Each point is reached from the start by the listed moves, each made 0, 1 or 2 times, or once backwards (-1), plus a little noise. Is the number of moves made odd or even? Then give how often each move was made.

Moves:
(1): [15, 19]
(2): [-18,  15]
Start: [-5,  6]
Points:
[29, 11] -> even (1, -1)
[-13,  70] -> even (2, 2)

Moves:
(1): [ 30,  -9, -14,   5,   3,   6,  -4,  -1]
(2): [ 13,  23,   3,  10,  -9,  -1, -13,  -7]
(3): [ 11, -10,  25,   5,   3,   5,   0,   2]
(4): [-2, -9, -3, 28,  2,  0,  5, -4]
(5): [ 6,  9, 11, 19, 37, 16, -4,  3]
(6): [-1,  1, -6,  3, -9, 24, -3,  1]
Start: [-16,  12,  24,   2,  10,  -4,   7,   9]
Points:
[-19, -30,  51,  23,  33, -21,  28,  13] -> even (0, -1, 1, 1, 0, -1)
[ 38,   9, -34,  25, -23, -38,  -3, -10] -> odd (2, 1, -1, 1, -1, -1)
[ 55,  65,  44,  61,  80,  10, -25,  -2] -> even (1, 2, 0, 0, 2, -1)
[  3,   1,  64, 101,  87,  33,  11,   7] -> odd (0, 0, 1, 2, 2, 0)

Moves:
(1): [ 12,   2,   3,  -5,  -4,  -6,  -9,   2, -22,   4,  -8,  -3,   0,  -7,  -3]
(2): [ -6,  17,   5,  10,  13,   5,   6,  13,   0,   8,   3,   9,   2, -11,   7]
(3): [-13,   2,  16,  -3,  -3,  16,  12,  -3,   4, -12,  -2, -18,   0, -12,   0]
(4): [ -1,  -8, -11,  18,  -6,  -9, -16,  10,  -2,  -9,   4,   4,   4,  -6,  -3]
(5): [-18,  -4,  12,   6,  30,  -1,  -5,  -9, -20, -10,  -3,  -6, -10, -12,   1]
(6): [ -5,   9,   0, -10,  -1,  20, -12,  -9,   4,  15,  -5,  -6,   0,   0,   2]
(7): [ -4,  -9, -11,   6,   3,   2,   6,   6, -12,  -3,   6,  -7,   4,   0,  -4]
(8): [-2, -8,  4, -9,  3, -6, -3, 14,  4,  4, 13,  1, -1, -3,  3]
(9): [ 6, -1,  3,  6,  5,  6,  2,  8,  8,  5,  7,  8, -4, -3, -7]
(10): [-3, -7, 13,  4, -6,  1,  4,  3, -2,  2, 10,  6,  2, 14,  0]
(11): [ -3,  18,   2,   3,  15,  -2,  -6,  -2,  -5, -11,  19, -15,  -1,  -5,  -4]
(12): [  3, -16,   2, -10,   1,  15,   7,   4,  -7, -20,   8,  11,  16,   6,   6]
Start: [ 15, -17,   6,   3,   9,   6,  12,  10,   5,   2,   6,  -3,   7,  11,  -2]
Points:
[-53,  44,   7,  36, 121,  56, -30,  -8, -67, -32,  21, -49,  16, -52,  10] -> even (0, 2, 0, 1, 2, 2, 1, -1, -1, -1, 2, 1)
[-62,  -3,  46,   7,  47,  67, -16, -44, -32, -30, -29, -69,  -4, -39,   4] -> odd (0, 0, 2, 1, 2, 2, 0, -1, -1, 0, 0, 0)
[ 37, -44,  -8, -37, -16,  -5,  22,  19,  -7,  -9,  52,  -3,  36,  66,   0] -> even (0, -1, -1, -1, -1, 0, 1, 1, -1, 1, 1, 1)
[ 15,  32,  25,  31,  24, -34, -11,  13, -12, -31,  29, -48, -14, -32, -21] -> even (1, 0, 1, 1, 0, -1, -1, 0, 0, 0, 2, -1)
[-79,  -6,  54,  18,  97,  82,  79,  -8, -45, -56,   4, -47,  14, -36,  23] -> odd (-1, 2, 2, -1, 2, 0, 2, -1, -1, 0, 0, 1)
[ 16, -76,  39,  42, -11, -27,   6,  24, -56,  -9,  -2, -17, -13,  -4, -32] -> odd (2, -1, 1, 1, 1, -1, 1, 0, 1, 2, -1, -1)
[  9,  86,  26,   0,  63,  24,  -5,  -6,  30,  36,  17, -37, -25, -28,  -6] -> odd (0, 1, 0, -1, 0, 1, -1, 0, 1, -1, 2, -1)
